Rows are points. Each copy is the shape, with its points in the same order, turned, moved and blurred by noise. Some copies are also mirrored. Which?
(in the rows, 128 means zero)

Shape:
[[148 146  83]
 [125 159 129]
 [125 145 121]
 [132 147 124]
 [104 177 102]
 [104 141 133]
 [153 178 137]
 [118  90 147]
 [ 95 113 132]]
Copy 1, 9 rows:
[[102 179 114]
 [131 144  85]
 [123 143  99]
 [129 146  98]
 [102 153  63]
 [120 119  89]
 [156 169  81]
 [130  98 139]
 [107 100 110]]
Copy 1 is: mirrored
Copy 2:
[[102 129  68]
 [ 86 136 117]
 [101 126 111]
 [104 134 110]
 [ 60 118 102]
 [ 93 112 137]
 [ 86 170 109]
 [149 104 146]
 [114  90 142]]
Copy 2 is: only turned

Shape (12 x 6):
[[132 143 121 130 113 151]
 [140 133 118 116 143  74]
 [152 145 133 109  97 126]
 [118 142 131 138  84 134]
 [106 137 121 144 161 149]
 [170  83 147 112 155 133]
 [ 90 141 169 138  90  88]
 [165 140 148 172 132 152]
 [132 101 160 136 105 150]
 [160  90 145 184 142 137]
 [100  78 112 172 129  77]
 [142 131 168 145  79 120]]
Copy 1, 12 rows:
[[109 124 127 164 100 137]
 [123 161 181 129 130 108]
 [111 136 154 150  73 125]
 [138 121 130 174  87 119]
 [115 114 133 161 154 154]
 [ 84  99 155  92 115 120]
 [185 110 173 171  99 106]
 [130 119 110 117 100 165]
 [122  80 132 137  90 119]
 [133 102 101  90 126 133]
 [156 121 128 131 164  68]
 [157 108 142 141  63 118]]
Copy 1 is: only turned
Copy 2 (12 x 6):
[[146 136 125 126 152 155]
 [136 138 117 169 107  96]
 [171 152 115 130 150 124]
 [166 152 148 121 137 151]
 [117  92 135 141 133 159]
 [106 121 125 131 179  80]
 [190 135 183 132 105 118]
 [141 126 149 164 192 149]
 [141 133 163 108 169 123]
 [100 134 173 161 185 124]
 [ 92 152 187 154  99 117]
 [180 155 167 132 162 121]]
Copy 2 is: mirrored
Copy 3, 12 rows:
[[126 145 163 122  98 126]
 [145 131 131 144 171  97]
 [113 143 181 121 134 105]
 [101 153 168 146 104 128]
 [168 138 135 133 101 147]
 [137  92 146  84 157 147]
 [110 143 176 194 145 141]
 [140  87 173 124  88 120]
 [106 112 165 118 119 164]
 [125  66 131 126 107 145]
 [106 113  81 171 143 135]
 [ 91 113 189 159 126 126]]
Copy 3 is: only turned

Shape (13 x 8):
[[114  85 169  93 141 113 107 145]
 [136 128 164 129 140 135 109  74]
 [115 129 138 117  73 112  98 123]
 [117 134 170 157 118 109 150 142]
 [144 115 168 155 146 178  91 106]
 [118 112  89 154 136 123  86  93]
 [125 121 155 154 139 107 110 116]
 [105 124 142 127 147 115 196 131]
 [109 125 150 153 149 116 116 140]
 [111 128  41 109 147 110 117 145]
 [149  86 157 148 104 133 150 144]
 [118 139 176 150 137 114 192  92]
 [ 97 103 173 135  88 135 130 113]]
Copy 1 (13 x 8):
[[135 147 200 117 160 134 121 141]
 [131  94 172 121 109 106 132 103]
 [108 130 160 107 103 144 159 168]
 [127 154 131  77 121 120 115 120]
 [172 115 179 136  82 134 109  99]
 [126  96 135 168 104 115 109 161]
 [133 130 155 112 112 101 110 133]
 [117 141 106  97 176 127 115  97]
 [129 156 149 124 118 111 102 129]
 [122 139  99 196 161 123 140 175]
 [170 129 142  79 132 154 117 141]
 [114 117 116  68 138 107 114  76]
 [106 123 165  85 110 161 118 131]]
Copy 1 is: mirrored
Copy 2:
[[126 123  93  67 151  98 132 153]
 [133 123 109 152 184 110 100 156]
 [109 154 100 122 112  95  94 136]
 [109 119 156 104 127 102  96 178]
 [104  81 112 159 172 103 147 142]
 [ 95 177 117 155 166 132 145 139]
 [112 141 142 126 157  97 125 165]
 [115 125 153  78 145 165  96 177]
 [ 93 135 153 104 154 104 136 152]
 [114 199 138 101 134 172 155 105]
 [118  99 117 118 108 124 135 193]
 [127 111 164 115 165 138  64 204]
 [ 86 109  93 119 138 108  85 170]]
Copy 2 is: mirrored

Shape (16 x 11):
[[129 136  98 143 114  86  87 109 164 151 134]
 [ 68 128 161 134 118 132 110 124 133 168 135]
 [155 130 162 105 147 121 162 150 113 147 129]
 [109 123 112 124 113  99 103 121  69 180 147]
 [136 109 125  92 130 141 144 138 116 106 137]
 [111 148 115 158  95  91 143  76  91 169 107]
 [144 169 110 146 112  60 102 146 162  79 112]
 [127 167  85 171 114 104  87  78 157 143 135]
 [ 88 112 121 108 133 141 161 152 106 164 117]
 [139 111 155 114 116 112 143 138 134  72 137]
 [112  82 188 185 139 140 178 181 120 115 165]
 [103 106 144 111  95 144 159 123 129 188 150]
 [113 137 175 123 145 149 175 160 120 100 176]
 [123 101 162 132 159 148 150 140 110 119 125]
 [110 153 106 173  83 135 119 122 109 175 128]
 [149 130 154 115 114 132  98 149 134 109 119]]
Copy 1, 16 rows:
[[149 127  79 110 143  82 139 122  77 136 127]
 [110 159 112 168 109 106 126 113 114 155 159]
 [126 156 183 110 104 110 153 112 133 116 105]
 [106 176 106 128 103  95  87 116  73 102 123]
 [107 126 157 122 146 128 120 121 134  98 111]
 [ 89 170  63 121  97  91 162 129  97 113 115]
 [160 107 107 122 166  61 149 171 102 147  76]
 [155 138  41 102 133  92 146 146  94 131 141]
 [ 67 164 146 118 135 125 116  98 123 141 135]
 [127  95 158 153 138 115 142 138 139 112  90]
 [114 108 169 146  72 171 119 108 152 185  80]
 [ 85 137 132 130  96 105 124  70 133 119 158]
 [110 117 180 134  97 135 120 153 169 141 125]
 [118 150 160 141 121 163 139 118 139 133 107]
 [109 166  60 112 111  93 110 107 134 143 123]
 [162 144 140 149 152  97 131 120 143 121 103]]
Copy 1 is: only turned
Copy 2:
[[108 154 108 151 158 110 126  72 134  82 131]
 [108 144 116 166 107 162 104  82 115 136 179]
 [109 112 104 105 109 123 115 138 137 173 137]
 [154 128  84 124 119 123 151  75  93 118 174]
 [107 129 151 105 135 124 137 129  92 160 127]
 [162 119  90 130  97 154 127  75 126  84 117]
 [ 95 199 128 120 128  84 120 128 149  72 103]
 [132 159 110 168 167 144 148  85 147  62 117]
 [121 103 115 156  96 131 114 116  78 159 139]
 [ 92 153 175  84 115 117 119 126 124 133 125]
 [118  98 197 139  73 117 109 149 154 157 194]
 [102  77 116 140 124 162  99  93  96 138 166]
 [ 86 123 160 116  97 157 133 168 128 157 168]
 [126 124 159 134 103 130 127 124 128 184 142]
 [165 120 103 162 130 151 109 109 116  79 152]
 [118 170 137 104 149 118  94 122 125 145 142]]
Copy 2 is: only turned

Shape, 17 rows:
[[128 120 121 121 132 149 119 108 169 125 145 124]
 [145 129  79 166 160 111 177 162 116  96 109 125]
 [ 97 153  94 157 145 136 187 148 117  84 126 112]
 [151  95 151  81 126 115 113 145 170 127 148 129]
 [129 110 138 109 143 123 109 122 178 163 127 153]
 [173 124 132 131 136 171 131 114 133 115 125 131]
 [116 179  98 189 140 100 152 128  96  91  84 106]
 [107 140 103 162 175 141 123 170 126  89 102  83]
 [164 148 124 103 122 133 146 113 200 125 123 108]
 [115  94 150  84 105 128 119 154 113 168 149  89]
 [119 143  91 132 132 145 160 132 135  69  54 137]
 [123  83 123 135  82 118  95 154 147 119 159 103]
 [116  98 135 107 124 136 120 114 156 133 157 143]
 [123 110 117 175 153 108 165 128 110  84  88  91]
 [133 106 136 117  91 132  92 183 133 164 156 127]
 [125 113 193 111 107 122 107 167 147 124 166 133]
 [117  89 163 145 100 147 135 167 164 160 135 113]]
Copy 1:
[[154  98 116 129 139 154 126 103 109 143 150 138]
 [104 147  89 203 153 116 120 139 150 154 112 104]
 [ 93 120  99 181 153 125 150 150 156 169 155  90]
 [154 105 114 113 143 173  95 104 157 118 131 175]
 [170 102 144 124 135 140 119 108 126 147 119 178]
 [121 132 105 146 152 148 148  97 100 105 140 143]
 [ 92 132 112 155 154  82 143 151 137 153 105  55]
 [103 146 123 157 197 107 101 124 144 168 152  91]
 [178  86  80 134 144 122 134  91 141 116 140 137]
 [155 142 160 107 124 175 108 143 173 107 168 144]
 [124 134  93 156 206 129 182 132 146 160 102  98]
 [143 106 149 134 137 202  85 112 146 122 134 103]
 [148 102 131 125 129 177 125 122 123 144 143 159]
 [105 128 108 172 182 116 117 178 128 132 117  90]
 [144 133 179 132 115 178 104  88 172 118 139 138]
 [104  85 157 109 133 172 101 103 169 108 145 161]
 [152  90 183 161 152 163 112 120 158 107 155 145]]
Copy 1 is: only turned
Copy 2 (17 x 12):
[[ 86 134 120 126 125 154 107 134 155 118 131 134]
 [183  84 125 171 150 136 121 151 165 150 155 131]
 [169 120  87 165 150 101 135 142 164 135 159 146]
 [101 151 152 126 116 166  65 119 112 120 130 108]
 [ 83 142 146  97 145 175  91 151 133 136 142 115]
 [118 127 153 126 122 157 121 103 181 130 120 149]
 [159  88 106 168 161 117 156 145 138 187 163 184]
 [129 100 127 185 177 105 156 130 133 131 137 123]
 [ 89 151 119 156 144 178  66 115 165 142 135 147]
 [136 157 114 103 136 163 107 109  78 111  91 116]
 [142 145 148 189 143 112 135 173 173 168 130 163]
 [108 126 108 149  83 176 126 127  91 112 123 105]
 [100 146 122  99 105 150  99 141 133 112 132 123]
 [153  88 116 163 134 101 133 135 142 187 122 129]
 [131 150 135 120 121 201 131 117  84  99 134 108]
 [113 169 138 110 104 153 109  86  90 120 164 106]
 [115 165 107 119 127 177 137 109 124 140 130  75]]
Copy 2 is: only turned
Copy 3, 17 rows:
[[ 90 122 143 140 134 142 155 118 128 128 133 108]
 [116  98 105 100  93  88 115 176 128 118 108 165]
 [110 108 116 101  92 112  93 130 113  77  82 150]
 [121 123 168 136 150 158 157 147 188 149 124  93]
 [113 135 150 164 145 132 187 130 158 131 149 123]
 [ 71 146 130 106 136 105 146 122 144 152 124 102]
 [130 117 114 114  55  67  99 114 107 125 116 167]
 [ 86 118 138 156  92  98  77 142 139 132  92 171]
 [ 80 100 136 142  95 138 187 111 161 122 104  94]
 [163 154 122 155 152 166 125 132 171 153  98  99]
 [ 85 113 125  86  84 123 136 104 144 114 106 204]
 [134 131 154 137 111 189 117 157 136 171 137 108]
 [120 131 154 134 159 163 155 119 140 116 142 102]
 [122  99 135 103  95  86 109 133 110 154  81 162]
 [137 181 125 158 123 168 130 171 170 150 148 101]
 [152 170 193 139 137 148 134 141 175 135 126  90]
 [128 174 154 155 125 162 168 160 137 152  91 128]]
Copy 3 is: mirrored

Shape:
[[147 129 127 122 119 160 147  98 116 102 139  78]
 [152 119 107 170  88 126 128 142 136 103 146  84]
 [137  92 110  94 136 108 127 164 153 187 104 138]
 [147 114  87  99 138  82  89 158 149 152  65 147]
 [154  92 111 144 120 114 158 114 158 125 109 140]
 [141 107  85 143 120 152 151 147 128  79 128  94]
 [113 154 136  99 168  98 139 151 149 130 102 123]
 [142 116  75 161 137 144 164  94 140 110 179  81]
 [ 86 139 135  82 154  96  81 124 117 101 118 134]
 [ 77 147 119 125 145 126 128 123  93 126 107 125]
 [ 89 115 145 123 162 110 131 125  82  81 162 112]
 [109 134 144 137 179 140  94 133 112 109 129 135]
 [126 164 131  99 137  74  92 154 109 136  92 152]
 [170 118  81 102 117 126 148 157 158 155 121 167]
 [117 134 136 105 195 103 127 123  77 120 121 119]]
Copy 1:
[[145 115 113 116 144  89 118 154 122 142  84 102]
 [140 127 105 128 102  95 154 143 117 104 126  72]
 [118 158  95 158 153 149 130  99 126 159 186 139]
 [111 187 111 186  99 151 134 101 106 178 163 136]
 [ 99 101  87 141 111 121 130 108 107 143 136 120]
 [131 122  83 157 125 102 161 166 116 121  99 100]
 [112 165 138 139 143 117 146 134  90 152 144 178]
 [129  71 125 153 159  96 136 151  95 112 105  69]
 [101 191 168 142 129 155 121 139 125 138  97 158]
 [154 149 145 155 133 132 121 130 119 111  98 172]
 [117 142 144 121 143 150 113 186 111  89  88 148]
 [113 145 158 155 122 121 111 176 146 123 122 157]
 [141 190 157 137  94 159 133 127 107 162 144 165]
 [127 114  95 156 130 153 174 109 127 183 166 121]
 [135 151 146 145 143 149  87 179  92 140 118 169]]
Copy 1 is: mirrored
Copy 2:
[[166 152 143 166 124 123 130 142 170 117 152 124]
 [141 106 146 159 159 126 135 185 128 133 140 144]
 [ 87 130  80 115 148 154 149 120 124  68  95 141]
 [ 92  91 104 124 112 137 169 117  88  62  74 144]
 [106 100 108 171 149 113 119 122 152 104 107 139]
 [171 105 123 165 157  96 156 145 145 120 153 145]
 [108 138 111 108  91 115 137 106 131  75 140 182]
 [146 126 128 216 152 141 138 134 159 137 174 154]
 [105 149 180 106 105 102 160  90 104  86 131 149]
 [120 173 133 135 111  93 170 102 125 137 124 157]
 [112 183 158 152 129  61 161 117 127 111 181 135]
 [139 164 143 141 125  89 125  95  83 108 148 150]
 [ 83 133 135  95  73 113 160 119  86 100 112 140]
 [105  79  69 130 137 156 144 108 129 101 125 116]
 [117 181 120 155  82  81 154 109 114  81 150 132]]
Copy 2 is: only turned
Copy 3:
[[ 78 117 130 132 133 141 118 130 142  92 166 123]
 [110 155 152 148 139 203 104 131 136  91 141 121]
 [170 171  84  90 138 133 124 159  89 129 114 100]
 [183 153 131  88 117 134 111 173 107 135 104  55]
 [156 115 115 120 149 154 113 152 130  67 112 122]
 [107 126 140 138 140 175  79 174 142 102 157 125]
 [152 129  98 102  85 116  90 130 129 134 132 106]
 [ 97 147 138 159 114 151 106 159 120  44 152 173]
 [127 103 134 109  63 141 134 145 130 178 111 111]
 [117 102 146 126 100 125 102 120  99 155 128 135]
 [ 89 107 111 149  89 153 112 138 154 164 107 172]
 [127 127 154  94  97 132 118 135 149 156 128 159]
 [171 138 137 126  92 120 126 120 135 170 109  75]
 [191 145 109 127 147 132 124 180 116 104 151  97]
 [ 99 124 121 123  96  87 109 145 145 158 101 137]]
Copy 3 is: mirrored
Copy 4, 15 rows:
[[104 125 140 155 103  94 140  84 101 152 115 146]
 [142 110 125 164 126  84  95 104 115 149  77 113]
 [100 101 109  86 140 139  66 106 178 110 145 128]
 [ 89 140  98 108 147 114  77 127 226 108 118 135]
 [122 108 111 148  98  96  87 135 145 115 150 116]
 [120 116 116 160 109  76  98 108 105 107  82 153]
 [146 150  95  88 123 111 123  93 168 108 141 156]
 [122  96 114 164 105  89 145  81  86 103 109  88]
 [140 140 117 114 122 147 170 114 199 122  99 176]
 [134 117 140  99 137  94 170 128 158 115 118 166]
 [167 128 161 121  90 131 166 109 136 100  90 165]
 [147 157 140 128 150 141 152 126 146  98 118 162]
 [129 166 118  77 136 121 130 135 210 139 106 144]
 [ 80 120  77  96 116 122  75 141 138 115 120 111]
 [128 155 167  98 109 120 162  98 165  87 120 160]]
Copy 4 is: only turned

Shape (16 x 12):
[[143 109 119 121 146 111 128 106 162  90 135 129]
 [122 154 118 155 107 160 120 133 125 149 161 110]
 [134  93  99 170 132 134 162 162  78 101 152 119]
 [112 108 129 128 136 123 146 175 102 158 123 156]
 [149 161 169 123 161 136 109 128  83 141 100 122]
 [142 155 117 149 166 112 122 118 129 171 114  93]
 [161 111 137 145  91  87 128 125 104 139 132 124]
 [169 136 161 163 169  84 108  96 118 130 170 143]
 [184 141 139 103 154 147 101 181 150 161 156 128]
 [127 148 129 135 100 108 160 156 145  67 147 143]
 [130 156 128 126 140 143  91 151 162 102  95 123]
 [112 110 139 175 116 127 149 178 160 126 138  96]
 [154  70 121 156  89 145 213 115 117 110  96 139]
 [123 135 195 139 101  68 104 106 136  88 157 113]
 [ 86  89 111 109 129 107 128 122 121 119 105 156]
 [141 156 142 107 170 139 123 134 127 151 113  86]]
Copy 1:
[[136  97 141 127 159 132 118 113 120 135 155 110]
 [112 172 116 127  95 122  92 104 121 136 113 135]
 [102 158  99 149  98 137  90 128  71 126 194  95]
 [ 81 165 153 121  90 125 135 158 107 117 166 122]
 [ 77 190 128 129 164 143 159 140 102 135 107 117]
 [126 184 130 141 161 108 126 143 123 117 131 160]
 [115 156 144 168 123 108 129 134 116 180 152 101]
 [104 165 135 100 189 102 120 104 110 191 162 122]
 [138 173 189  94 116 165 126 128  84 151 116 151]
 [ 87  96 161 159 109 118 106  74  87 131 151 106]
 [ 99 109 148 138 144 148 116 140 104 119  92 147]
 [102 147 170 150 109 115  53 134 108 116 147 112]
 [102 142 130 202 103 174 109 116 153 123 203  73]
 [ 88 119 160 135 165  71 105  98 115 180 112  67]
 [ 93  99 123 124 112 110 147 164 132 115 162  95]
 [126 179 144 121 158 135 140 132 108 100 103 130]]
Copy 1 is: only turned
Copy 2 (16 x 12):
[[134 134 106 124 182 124 106 143 140  91 155 121]
 [139 105 145 120 133 110 126  97  90 159 164 127]
 [105 120 111 197 125 108 167 126 133 144 174 134]
 [129 151 137 158 136 116 165 128 130 145 101 160]
 [170 171 122 110  84 113 164 133 101 106 132 122]
 [129 171 129 110 122  79 124 146  82 122 160 140]
 [135 110 105 149 123 110 118 173  99 138 120 111]
 [145 134 140 141 144 132 132 169  56  63 151 122]
 [218 131 150 135 155  73 119 124 111 109 136 151]
 [118  80 149 123 153 114 147 143 173 118 145  97]
 [149 145 130  96 126  91 105 105 163  93 141 133]
 [112 142 160 165 149  76 115 110 136 141 140  91]
 [ 87 111  41 164 164  86 175 121 129 151 122  95]
 [134 115 150 126 130 159  98 168 115  96 127  50]
 [105 155 104 130 150 152 126 136 150 138 115 148]
 [173 187 123  98 125  85 141 136 117 130 159 126]]
Copy 2 is: only turned
Copy 3 (16 x 12):
[[102 104 116 119 118 123 116 125 127 117 117 184]
 [138 126 133 114 105 193 119 106 147 132 139 113]
 [106 147  77  96  58 149  95 136 113 155 113 113]
 [132 167 122 133 110 113 113 126 101 162 135  95]
 [171 131 145 122 150 163 121 154 117 178  83 137]
 [201 109 130 151 102 142 124 136 131 140 131 152]
 [142 156 109  76 119 127 138 156 147 132 138 139]
 [169  78 128  64 135 129 103 157 102 128 123 149]
 [151 121 170 123 117 130 156 101 114 103  76  98]
 [ 94 155  87  91 128 148 118  77  96 120 121 163]
 [123 143 152 159 129 165 121 118 108 118  92 172]
 [135 165  84 136 112 150  89 104 137  89 124 112]
 [ 81 144  24 135 109 133 157 156 145 158 141 125]
 [136 138 118  50 184 140  83 125 147 109 125 181]
 [ 99 155 131 138 116  99  97 139 125 163 151 160]
 [179 116 140 150 129 140 123 112 143 156  89 147]]
Copy 3 is: mirrored

Shape, 16 rows:
[[ 85 165 100 174 170 134 134 153 142 137 147  93]
 [119 175 124 100 144 150 141 143 135  84 171 138]
 [143 175 139 125 122 171  92 167 157  74 153 102]
 [ 96 146  91 133 170  99 120 123 125 112 131  89]
 [133 155 157  88 136 175 122  77 115 136  83 134]
 [137 165  95 106 118 169  99 157 158 107 140 152]
 [ 89 160  79 172 112 112 156  82 135 141 115  69]
 [ 76  98  98 172 141 107 150 102 123 119 128 102]
 [139 144 161 108  97 137 148 109  85 138  71 136]
 [144 188 119 128 129 137 100 139 123  83 148 157]
 [113 140 114  97 116 157 138 104  83 141 115  99]
 [129 153 117 110 159 121 123 168 131 118 149 122]
 [ 99 120 124 152 127  87 139  83 120 171 146  94]
 [113 137 108 141 126 125 180  86 135 143 107  97]
 [143 150 148 139 130 177 115 119  80 137 128 129]
 [168 136 119 120 138 150 144  97 105 129 112 114]]
Copy 1:
[[169 127 167 126 105 135 145 174 154 157 177 151]
 [143 159 127 134 114 153 145 142  70 168 134 135]
 [115 177  90 142 132 167 156 138 118 161 156 176]
 [181 117 158 149 101 129 150 160 123 110 141 164]
 [163 121 128 131 158 176 164  86 136 140  66 115]
 [135 190 128 152 157 150 111 126 111 158 136 151]
 [206  93 134 118  72 129 104 132 177 134 131 163]
 [172  83 148 105  99 131 111 164 144  88 145 131]
 [124  93 136 105 148 134 143  87 138 141  53 143]
 [145 184 110 125 139 111 152 131  95 152 124 153]
 [169  79 128 145 147 152 126 126 124 153  86 148]
 [126 145 158 159 123 130 152 152 104 147 136 151]
 [168  66 139 144  89 103 129 123 157 113 138 112]
 [168  95 148 121  82 149 111 128 160 132  95 129]
 [141 112 106 122 171 130 160 141 141 165  97 124]
 [146 121 118 146 126 142 140 143 145 137  63 126]]
Copy 1 is: mirrored
Copy 2:
[[159  95 158 112 129  81 102 123 105  81 127 181]
 [152 114 160  92 155 149  80 119 166 126 109 143]
 [136 117 158 125 143 165  56  67 148  87 130 138]
 [129  81 173 146 131  91 110 156 129 104 115 148]
 [141  89 115 109  88 151 148 123 182 114 145  82]
 [132 119 143 117 135 133  80  71 174 141 152 154]
 [143 109 135 165 106  76 164 133 136  79  83 171]
 [134 131 163 143 140  73 159 152 100 102 112 133]
 [ 90 115  81 101  93 144 147 134 156 114 118  94]
 [135 121 122 120 155 126  55 112 178 117 125 128]
 [123 120 143 115  63 129 133 137 151 123 105 117]
 [123  87 150 108 140 133  77 126 125 132 129 153]
 [150 117 123 164 112 114 159 179 101 113 113 151]
 [140  97 127 133 117 108 180 128 131 111  88 139]
 [150 128 106 102  86 127  95 119 133 111 131  91]
 [139  91 115 129  99 123 124 111 137 138 100  92]]
Copy 2 is: only turned
Copy 3, 16 rows:
[[128 114 130 177  98  97 154 172  87  85  87  86]
 [109 156 180 101 126 111 124 181 110  96  97 109]
 [159 144 203 138 153 125 105 161 118 125  94  91]
 [148 133 117 158 108  84 155 174 109  81 119 136]
 [112 134 127  97 133 108  71 100  88 104 164 118]
 [136 162 190 131 103 138  91 148 140  93 104  94]
 [117 143  86 199 137 111 143 128  90  49  94 138]
 [ 88 123 118 194 108  93 172 147 110  86 134 150]
 [ 99 116 105  90 142 123 107  76 128 110 136 130]
 [127 158 157 113 137 140 117 177 149 101 119  86]
 [111 103 133 120 130  96  97 114 116  62 123 146]
 [142 126 155 116  92 115 137 171 120 110  96 120]
 [103 101  98 169 114 144 158 144  79  75 131 165]
 [ 90 142  98 162 120 106 125 114  87  87 101 154]
 [ 98  85 137 122 139 125  87 135 123 103 136 100]
 [103 123 111 131 127 111  76 139 123 117 123 149]]
Copy 3 is: mirrored

Shape, 18 rows:
[[108 109 103 174 144 129 125 104 174 156 177 141]
 [ 89 117 124 105 164 125 119 164 114 153  84 121]
 [118 119 157 148 170 143  87 173 154 134 127 138]
 [125 137 131 134 118 141 126 107  94 135 122 126]
 [109 104 111 118 116 163 173 157 161 125 132 129]
 [141 144 149 120 139 166 143 134 125 132 109 131]
 [ 91 118 107 132 102 172 137 159 126 120 156 131]
 [155  94 124 100 133 122 107 157  83 173 147  93]
 [190 131 157 122 115 149 107 155 112 102 145 130]
 [145 121 170 167 123 140 107 203 128 147  82 148]
 [164 132  88 113 115  84 152 154 123  80 121 127]
 [116  80 132  78 133 146 133 129 114 167 134 159]
 [152 130 104 186 125 187 101 177  98 110 158 130]
 [114 122 121 110 132 139 127 129  72 117 190 152]
 [ 89 121 156 147 120 125 185 125 133 126 138 185]
 [141 111 102 104 123 159 131 141 127 175 140 137]
 [118 157 125  95 124 141 172 194 111 130 140 115]
 [117 155 108 122 127 173  65 104 155 116 119 137]]
Copy 1, 18 rows:
[[ 83 102 137 114 162 143 137  93  74 132 165 147]
 [123  91 136 123 160 112 101 139 168  83 102 144]
 [109 112 164 135 182 141  87 113 134 114 127  92]
 [134 142 118 123 134 131 124 142 132 153 127 157]
 [ 97 149 141 140 154 107 155 146  99  70 133 140]
 [ 99 154 127 134 141 113 115 149 138 135 106 122]
 [131 165 140 134 170 134 153 132 120  91 157 145]
 [143 118 183 123 127 171 121 128 130 119  74 177]
 [138 167 186 148 124 144 125 143 125 159 105 100]
 [116 134 170 186 140 133  56 150 150 107 139 110]
 [139 104 187 152  99  91 184 150 139 130 136 126]
 [135 141 166  97 161  99 105 135 105 104  94 179]
 [129 175 159 186 152 166 142  84 144 139 151 127]
 [144 155 169 106 180 135 159 130 129 161 129 177]
 [ 94 136 138 135 188  88 123 181 104 142 169 152]
 [105 152 156 110 128 132 122 117 113  98 109 169]
 [102 153 169 133 150 133 164 178 173  93 120 144]
 [142 153 109  89 126 120 116  87 130 129 150  96]]
Copy 1 is: only turned
Copy 2:
[[ 88  59 123 144  91 127 178 129 148 119 147 132]
 [ 84 113 139  83 116  96  79 162 122 148 103 163]
 [116  70 155  84 147  87 131 139 144 122 143 145]
 [144 133 126 110 110 150 132 138 110 144 112 130]
 [ 95 130 167 129  72 131 113 128 150 126 154 163]
 [134 125 157 102 126 136 124 133 100 126 151 159]
 [122 124 170 115  89 145 125 125 177 139 118 149]
 [103 115 147  76 100 138  93 195 123 119 116  83]
 [161 142 157  88 148 144 124 153 139 112 167 100]
 [143 123 161  52 118  66 142 169 139 137 161 162]
 [115 169 129 156 135 127  96 174 144 169 173 111]
 [114 102 110  90  67 148  73 135 136 101 126 141]
 [147 106 184  77 124 153 172 150 172 186 145 109]
 [162  89 132 125 102 174  92 141 150 143 106 108]
 [167 106 125 156  69 109 121 121 119 134 146 178]
 [ 96 120 135  85  86 164 122 165 143 116 137 149]
 [134 131 196 131 112 140  83 184 145 134 128 163]
 [ 96 125 125  95 173 156 163 101 152 120 113 154]]
Copy 2 is: mirrored
Copy 3 (18 x 12):
[[115 131 108  93 150  99 160 166  80  80 116 113]
 [172 138 139 136 139 125 151  85 110 162 133 133]
 [132  84 118  91 114 102 157  82  85 141 127 107]
 [111 124 108 157 144 116 134 128 142 146 105 120]
 [171 119 158 101 139 119 148 168 130 147 117  86]
 [141 116 116 133 130 100 114 114 141 152 109  86]
 [124 105 159 119 158 106 175 157 136 160 115  99]
 [107 159 110  89 142 129 127 119 137 194 131 157]
 [100  77 107 101 107 111 105 129 163 174 105 119]
 [121  93 139 128  72 116 137  91  76 188  95 104]
 [148  94 160 123 118 137  92 162 156 133 101 176]
 [167 159  92 108 127 102 174 141 146 167 121 126]
 [ 75  63 134 106 169  92 128 141  98 182  88 114]
 [112 119 116 105 171  91 172 137 178 148  84 148]
 [155 130 132 135 111 111 178 147 136 103  52  93]
 [139 152 114 107 141  86 140 154 124 172 129 121]
 [139 132 191 103 138 103 124 118 163 166 103 111]
 [120  71 100 153 148  74 142 135 125 124 175 112]]
Copy 3 is: mirrored
